Each row of a before or after table is a point. The points were changed in one or more steps. Then noise was added and the rows were shuffled. The steps act on how far a point lies along the listed directions, d1 being the first. What was done? A step turns or swaps two directions, mirrors them in a line or flattens them onto one, adds a multiple of one to another, or multiplies one. Angles are multiples of 10 degrees, from the lower direction toward the higher: turns from -170 to 170, lines from 10 to 170 but not 90. Use the fewest steps. Two steps may share a direction if one is a turn and the other turns, adds or multiplies; they go together, in the order done. Otherwise the lowest direction goes first.

Directions:
(1): [0.46 0.53 0.05]
(2): [ 0.09 -0.01 -0.69]
Before (13 x 3):
[[-0.13 -0.30 -0.35]
 [ 0.52  0.27 -0.38]
 [-0.28 -0.21 -0.63]
 [-0.23  0.23  1.38]
 [-0.17 -0.31 -0.30]
 [-0.03 -0.34 -0.51]
 [ 0.19  0.05 -0.39]
 [ 0.26 -0.08 -0.33]
 [-0.40 -0.15 -0.42]
 [ 0.23 -0.03 -0.38]
 [ 0.21  0.12 -0.43]
 [-0.20 -0.10 -0.54]
 [ 0.67  0.69 -0.30]]
After (13 x 3):
[[-0.89 -0.60  0.89]
 [ 0.04 -0.06 -0.47]
 [ 0.29  0.06 -0.55]
 [ 0.55  0.63  0.54]
 [ 0.10 -0.02 -0.49]
 [ 0.16  0.25 -0.68]
 [-0.09  0.17 -0.57]
 [ 0.33  0.25 -0.14]
 [ 0.52  0.37  0.18]
 [ 0.37  0.20 -0.16]
 [ 0.11  0.30 -0.52]
 [ 0.35  0.35 -0.08]
 [ 0.39  0.09 -0.12]]
Steps: turn d1 and d2 by -50 degrees

Directions:
(1): [-0.10 -0.62 -0.42 -0.29]
(2): [ 0.56 -0.07 -0.34  0.46]
Before:
[[ 0.05  0.51  0.16  0.21]
 [ 0.11  0.03 -0.21  0.27]
 [-0.35 -0.34 -0.18 -0.67]
 [-0.42  0.47  0.38 -0.24]
 [ 0.13  0.26  0.05  0.08]
 [-0.87 -0.36  0.50 -0.74]
 [-0.43 -0.29  0.02 -0.38]
 [ 0.11 -0.48 -0.65 -0.12]
 [ 0.00 -0.68 -0.36 -0.04]
 [-0.44 -0.27  0.11 -0.37]
 [-0.79  0.10  0.40 -0.60]]
After (11 x 4):
[[-1.09  0.07  0.52 -0.73]
 [-0.45 -0.08  0.24 -0.39]
 [ 0.06 -0.36 -0.20  0.13]
 [ 0.23 -0.10 -0.43  0.12]
 [-0.38 -0.02  0.14 -0.60]
 [ 0.03  0.25 -0.01  0.14]
 [-1.11 -0.14  0.79 -0.80]
 [ 0.16 -0.05 -0.23  0.30]
 [-0.60  0.33  0.35 -0.42]
 [-0.60 -0.09  0.28 -0.37]
 [ 0.13  0.14 -0.02  0.06]]
Steps: multiply d1 by 0.4; multiply d2 by 1.3

Directions:
(1): [ 0.14  0.04  0.41  0.37 -0.92  0.11  0.31 -0.12]
(2): [ 1.01 -0.09 -0.33  0.06  0.08  0.39 -0.01  0.01]
(3): [-0.13 -0.66 -0.03 -0.04  0.00  0.15  0.47  0.77]
(4): [ 0.17 -0.38  0.03 -0.40 -0.46 -0.35 -0.77  0.22]
Before, 13 rows:
[[-0.02 -0.01  0.30  0.15 -0.83 -0.28 -0.27 -0.30]
 [-0.72 -0.06  0.53 -0.14 -1.06 -0.67 -0.32  0.13]
 [-0.78 -0.38  0.44  0.16 -0.69 -0.24  0.08  0.23]
 [-0.14  0.21 -0.29  0.05  0.57 -0.07  0.15 -0.05]
 [-0.02 -0.34 -0.15 -0.32  0.19 -0.10 -0.08  0.19]
 [-0.19  0.19 -0.02 -0.16  0.07 -0.20 -0.19 -0.08]
 [ 0.14 -0.09 -0.49 -0.23  0.25 -0.22 -0.34  0.09]
 [-0.76  0.22  0.09 -0.45  0.23 -0.44 -0.32 -0.45]
 [-0.24  0.10 -0.23 -0.09  0.22 -0.14 -0.12 -0.11]
 [ 0.05 -0.21  0.09 -0.05  0.06 -0.03  0.29  0.35]
 [-0.19 -0.58  0.28 -0.16 -0.21  0.15  0.16  0.69]
 [-0.65 -0.38  0.28  0.09 -0.37 -0.18  0.18  0.55]
 [-0.42  0.21 -0.04 -0.31  0.48 -0.54 -0.42 -0.07]]
After (13 x 8):
[[-0.15 -0.64  0.19 -0.34 -0.05  0.05 -0.12  0.74]
 [-0.54 -0.70  0.15 -0.41 -0.46 -0.54 -0.67  0.74]
 [-0.66 -0.79  0.23 -0.53 -0.68 -0.73 -1.07  0.48]
 [ 0.14 -0.04 -0.30  0.06 -0.07 -0.06  0.03  0.04]
 [-0.07  0.15 -0.09  0.18  0.13 -0.02  0.28 -0.03]
 [-0.22 -0.14  0.25 -0.35 -0.46 -0.71 -0.73  0.10]
 [-0.14 -0.04 -0.09 -0.09 -0.20 -0.16 -0.19 -0.05]
 [-0.52 -0.27  0.30 -0.74 -0.74 -0.77 -1.02 -0.19]
 [ 0.02 -0.36 -0.03 -0.20 -0.05 -0.06  0.03  0.18]
 [-0.03 -0.08  0.08 -0.20 -0.44 -0.48 -0.76 -0.25]
 [-0.56 -0.57  0.33 -0.93 -1.14 -1.25 -1.69  0.43]
 [ 0.03 -0.20  0.05 -0.06  0.14 -0.02  0.29  0.35]
 [-0.10  0.04  0.08 -0.23 -0.27 -0.28 -0.37  0.00]]
Steps: flatten d1 and d3 onto the line at 100 degrees; add -1.5 times d2 to d4
